Rows are points. Each copy is the shape, with its points in the same order, turned, moved and blurred by noise. Say if it was mirrored as well.

Shape (9 x 3):
0:  -56 -305 -314
1: -202   30   70
2: -226  124   33
3:  219  -84  150
4:  262   22 -165
5: -145   72  199
6:  -64 -281 -189
7: -171 -121  179
8:  263  177  146
Copy 1 (9 x 3):
0: -119 -419  163
1: -249   54  -67
2: -273  126   -5
3:  160  -72 -216
4:  236  -79  137
5: -180  124 -174
6: -140 -355   55
7: -239  -56 -238
8:  212  172 -115
Copy 1 is: mirrored
Copy 2 (9 x 3):
0:   39 -362 -363
1:  -97  141 -213
2:  -59  218 -262
3:   65  -86  157
4:  337 -148  -36
5: -121  188  -92
6:  -44 -288 -270
7: -215   32 -124
8:  231  127  156
Copy 2 is: only turned

Shape (10 x 6):
0:  -46 -213   -7 -177   55   19
1:  -38 -121 -107  -77   95   28
2:  -97 -105    3  143 -304   45
3:    8   31  102  121 -113 -150
4: -360  224  -77 -162 -311   54
5:  257  185  -40  435   18  274
6: -216  113  303 -156    2  311
7:  -40 -175 -443 -152  290 -268
8:   56 -128 -224 -397   37 -133
9:  -63 -228 -105 -174   70  -99
Copy 1 (10 x 6):
0:  -19 -162   55   23  139  170
1:  -82 -172  -13    1   86   66
2:   59   79  -82  111 -244  206
3:   90   84  -68  110  -47 -110
4:  -28  381 -107 -256  -44  231
5: -386   26   19  224 -348 -247
6: -178  305  309   13  135  221
7:  -84 -382 -422 -122  315   43
8:   77 -313  -72 -306  198   69
9:   67 -237  -74  -39  182  177
Copy 1 is: mirrored
Copy 2 (10 x 6):
0:  -79 -204  123 -120   74    9
1: -105 -104   33  -80  137   77
2:   61 -143 -126   99 -200   87
3:  170   92    9   54  -60   17
4: -334   39 -238   -5 -259 -151
5:  154  244 -156   15   15  567
6: -409   82  251   43 -236  209
7:  -20 -144 -129 -184  565 -174
8: -113 -178   42 -373  182 -181
9:  -92 -239   75  -98  163  -79
Copy 2 is: only turned
Copy 3 (10 x 6):
0:   84 -223   35  -82  -93   17
1:  -34 -227   16   38   -5   33
2:   98   77 -147  204 -319   28
3:    2  149  144  104 -150  -16
4: -250  199 -266 -183 -252   24
5:  -84  127   38  509   91  453
6: -177  -66   53 -200 -334  386
7:  -71 -370   33   37  281 -368
8:  126 -193  -53 -252  161 -168
9:   59 -256   28  -72  -30 -117
Copy 3 is: only turned
Copy 4 (10 x 6):
0: -147  -83   86 -220   26    6
1:  -78   -3  -34 -153  111   -7
2: -184  -73 -102   25 -266  188
3: -116  -75   61  171 -175 -115
4: -307  463  -69   -8 -222  140
5:  374  -79 -210  282  -28  145
6:  -60  219  367  -41   34  312
7: -250  -27 -240 -215  253 -419
8: -125   58   23 -426  -34 -333
9: -201  -64   14 -241   77 -100
Copy 4 is: only turned

Shape (14 x 8):
0:  294  232  118  315  -76  246 -111 -101
1:  -17   57  285 -163  -35  -21  -89   49
2: -141   98  -83 -169  148   46   76 -339
3:  251 -363  -89 -247  171  -59  457    5
4:   21   67  -85  101   98   98  241  254
5: -260  -26 -148 -272  300  345  161   62
6:   -2   44  156  -31 -133   30  231   16
7:  167   88 -151 -223  280 -478   19  -16
8:  354 -207 -268  -43  -35  -64  110   -2
9:   51 -212  186   40   22   64   25 -117
10:  108   55  186  383  305 -309   26 -220
11:   10   94  -50   19  -11  142   57  397
12:  287  280  -83  -84  -58  -37  108  332
13: -236 -133  162 -209 -113   99  119  167
Copy 1 (14 x 8):
0:  114 -433  -78   77   79 -376  237   15
1:  107 -151  152   67  -89   34  -10 -259
2: -219  144   11  -60 -254 -296   63 -196
3:  -14  259 -248 -494  223   56   -3 -221
4:  175  113 -283   55  103  -29  126    3
5:  -96  249 -389  138 -162  -79 -119 -333
6:  183   15   19  -65  -55  -39  254 -225
7:  -84  277  284 -186  146 -106 -206  139
8:  122    2 -190 -464   87 -159  -69   89
9:  -82 -210  -76 -183  -63   19  145 -146
10: -321 -151  204  -34  186  -45  339  207
11:  339   10 -228  169   11   -2  -17    2
12:  430   78   -6   47  206 -225  -79   31
13:  212   47 -111    3 -256  189   36 -317
Copy 1 is: only turned
Copy 2 (14 x 8):
0: -156 -169  142  146 -113  252   78  179
1:   34  184  180    6  127 -166    5  101
2:  383  267   87   49   16  154 -318   10
3:  451 -294  -82   55  453  -79 -266 -256
4:   14 -122 -233   -4   74  -49 -205  -59
5:  164  215 -163  281   33 -207 -497 -140
6:   34   93  -55  -23  304   53  -41   25
7:  498 -139  114 -453  -15 -125 -187  -63
8:  290 -303   53  -39  123  103  -14 -348
9:  237  -12   52  257  179  -25   78   71
10:  389 -177  -51  -68  -58  123   63  473
11: -189 -102 -198   13  -29 -187 -103 -135
12: -210 -164   47 -248   40  -34 -140 -103
13:   59  279 -133  123  325 -247  -25 -124
Copy 2 is: only turned
